Each point is reached from the start by the listed moves, each made once or not at all, plus a little noise. Is the number of moves made odd or even? Then give how often each move was made.
(in the rows, 128 means zero)

Moves:
(1): [119 169 154 113]
(2): [117 152  97  95]
(3): [ 92  62 145 128]
Start: [120 109 139 142]
Points:
[ 71  68 124 109] => even (0, 1, 1)
[ 79  41 155 144] => odd (0, 0, 1)
[ 66 107 150  92] => odd (1, 1, 1)
[108 152 160 129] => odd (1, 0, 0)

Moves:
(1): [126 155 150 137 183 112 173 150  86 101  93  95  83]
(2): [136 129 151 151 152 144 119 122 136 139 132 131  98]
(3): [113 139 166 138 136 109 147 162 111 121 125 146 130]
(4): [152 115 149 161  94 118 142 101 118 150 121  90 140]
(5): [123  88 135 134 139 136 103 112 108 150 155 137 128]
(6): [121  85 103 137 142 137 119  96 127 145  90 147 166]
(7): [ 89 105 152 130 153 138 153 107 126 146 125 122  91]
(8): [117 151  61 158 141 116 115 172 126 123 147 119 103]
(9): [128  97 150 123 156 154 132 139 156 176 127 103 132]
(10): [154 139 122 129 158 115 131 131 126 142 138 162 131]
(11): [134 115 137 134 116 131 153 143 124 114 131 124 135]
Start: [140 128 152  77 121 140 128 143 103 124 151 124 149]
Points:
[156 161 123 111 249 121 164 220  90 153 145  90  88] => even (1, 0, 0, 0, 0, 0, 0, 1, 1, 1, 0)
[171 119 220 158 219 114 192 135  43 157  87 130 124] => even (1, 1, 1, 1, 0, 1, 0, 0, 0, 1, 0)
[152 119 141  99 218 119 167 136  51 129  89 140 146] => odd (1, 0, 0, 0, 0, 1, 0, 0, 0, 1, 0)
[126  18 177 123 216 176 135  86  90 192 151 179 121] => even (0, 1, 0, 0, 1, 1, 1, 0, 0, 1, 1)
[100  73 224  94 201 197 151 127 143 200 158  96  88] => odd (0, 1, 0, 0, 0, 0, 1, 0, 1, 0, 0)
[104  20 213  82 176 183 154 134 105 201 176  94 122] => even (0, 0, 0, 0, 1, 0, 1, 0, 1, 0, 1)

Moves:
(1): [125 138 132 127 138 127 128 133 136 131 130 138 122 143 137 132 122 137
 121 118 142 132 125 130 125]
(2): [122 141 118 137 129 133 125 125 123 126 121 133 130 126 120 136 138 122
 137 137 116 112 139 135 127]
(3): [124 130 143 125 131 140 127 141 146 133 127 126 126 123 138 142 109 144
 125 126 137 117 112 137 147]
(4): [122 136 122 132 130 130 135 117 153 124 143 134 144 127 123 136 131 117
 121 137 145 102 155 131 112]
(5): [142 124 116 139 143 139 131 139 144 116 121 144 147 133 134 117 127 116
 140 135 140  93 127 136 106]
(6): [136 130 129 135 117 124 137 127 127 127 128 138 139 117 129 130 124 123
 122 127 132 141 129 129 130]
(7): [117 136 128 118 133 121 109 117 131 138 125 126 122 130 129 128 144 132
 129 124 135 117 120 122 137]
(8): [130 120 114 145 112 126 133 146 123 135 111 116 127 117 113 123 137 114
 140 140 126 124 157 140 120]
(9): [130 130 145 125 133 135 138 116 123 112 133 133 123 114 127 142 120 133
 127 105 135 115 135 128 127]
(10): [119 141 134 142 133 131 123 119 130 115 139 121 125 122 129 123 131 123
 124 127 128 119 134 133 135]
(11): [130 115 117 124 117 114 148 116 113 168 128 144 132 127 135 125 126 133
 105 130 131 138 145 131 143]
(12): [119 129 138 145 140 164 131 113 159 147 138 146 132 121 131 109 105 151
 129 114 124 119 143 134 125]
(13): [132 126 125 123 128 124 136 128 121 133 125 128 127 119 133 131 118 125
 120 122 124 138 131 141 116]
(14): [119 109 139 132 128 117 121 103 136 139 118 139 112 140 126 134 123 152
 120 119 136 128 110 118 135]
(15): [120 129 123 121 125 122 125 138 128 129 126 131 132 133 128 127 124 128
 125 120 120 121 123 132 131]
(16): [127 137 130 130 135 133 146 114 133 120 125 109 135 115 128 125 123 131
 112 115 137 135 127 120 142]
(17): [139 105 141 130 139 132 135 133 129 133 111 128 133 123 115 120 116 114
 140 129 120 144 135 134 125]
(18): [130 137 126 123 121 124 117 124 121 133 135 130 126 131 132 126 116 130
 122 126 129 131 129 122 128]
(19): [123 121 130 125 126 125 134 127 123 124 130 128 123 126 130 131 125 117
 134 128 133 137 122 120 126]
(20): [121 128 136 145 145 115 134 108 153 132 132 125 122 118 135 122 132 140
 137 127 127 124 127 106 124]
(21): [115 146 147 132 134 140 133 106 120 101 130 116 148 115 131 117 116 136
 151 129 122 117 145 138 127]
(22): [136 123 140 144 126 132 135 128 157 117 123 119 131 140 126 124 132 105
 159 130 125 112 116 130 118]
(23): [131 130 129 124 121 137 124 137 119 129 137 128 138 131 153 143 127 123
 110 118 125 130 136 131 130]
(24): [130 135 138 142 136 137 139 129 126 156 127 143 131 132 126 126 139 138
 105 134 126 114 128 118 111]
Start: [121 151 102  93 138 112 106 116 105 128 147 131 152 140 120 124 107 127
 110 147 126 128 131 127 112]
Points:
[ 99 181 145 169 162 156 153  62 153 146 146 168 200  79  91 103  68 139
 129 136 114  56 243 137  66] => even (0, 1, 0, 1, 0, 1, 0, 1, 1, 0, 0, 1, 0, 0, 1, 0, 1, 1, 0, 1, 1, 0, 0, 1)
[114 154 145 169 172 182 183  59 198 132 143 141 220  79 143 116  36 107
 149 124 147  30 234 151  94] => even (0, 1, 1, 1, 1, 0, 0, 1, 1, 0, 1, 1, 0, 0, 0, 1, 1, 1, 1, 1, 1, 1, 1, 0)
[126 164 120 116 173 139 126 114 140 115 146 152 169 108 165 161  81 134
 107 122 133  61 143 144  94] => odd (0, 1, 1, 0, 1, 0, 0, 0, 1, 0, 0, 0, 1, 0, 0, 0, 0, 0, 0, 1, 0, 0, 1, 0)
[ 77 168 146 121 151 113  99  38 157  91 158 119 160 143 119 123 112 112
 151 145 155  65 137 123 107] => odd (0, 0, 0, 1, 0, 0, 1, 0, 0, 1, 0, 0, 0, 1, 0, 0, 0, 0, 1, 0, 1, 1, 0, 0)
[112 182 151 154 198 176 131  69 207  95 164 172 213 132 148 113  48 117
 163 107 131  14 205 149  55] => odd (1, 1, 0, 1, 1, 0, 0, 0, 1, 0, 0, 1, 0, 0, 1, 0, 1, 1, 0, 1, 1, 1, 1, 0)
[ 92 199 166 140 188 181 127  53 145 122 170 172 187 133 164 111  44 191
  57  70 156  46 159 128 101] => even (1, 0, 0, 0, 1, 0, 0, 0, 1, 1, 0, 1, 0, 1, 1, 1, 0, 1, 0, 0, 1, 0, 1, 1)
[103 175 101 173 171 135 136 115 175 138 145 150 172 110 119 129 123 105
 118 187 152  19 182 128  68] => odd (0, 1, 1, 1, 1, 0, 0, 1, 0, 1, 0, 0, 0, 0, 0, 0, 0, 0, 1, 1, 0, 0, 0, 1)
[122 175 153 159 204 154 147 114 202 122 152 168 192 132 152 153  80 102
 107 120 142   7 163 157  55] => even (1, 1, 1, 1, 1, 0, 0, 0, 1, 1, 0, 0, 1, 0, 1, 0, 1, 0, 0, 1, 0, 1, 1, 1)
[149 153 109 125 126 120 151 125 145 130 135 119 193 123 126 134  72  66
  95 129 150 138 191 157  80] => even (1, 0, 0, 1, 0, 1, 0, 1, 0, 0, 0, 0, 1, 0, 0, 1, 1, 1, 0, 0, 0, 1, 1, 0)
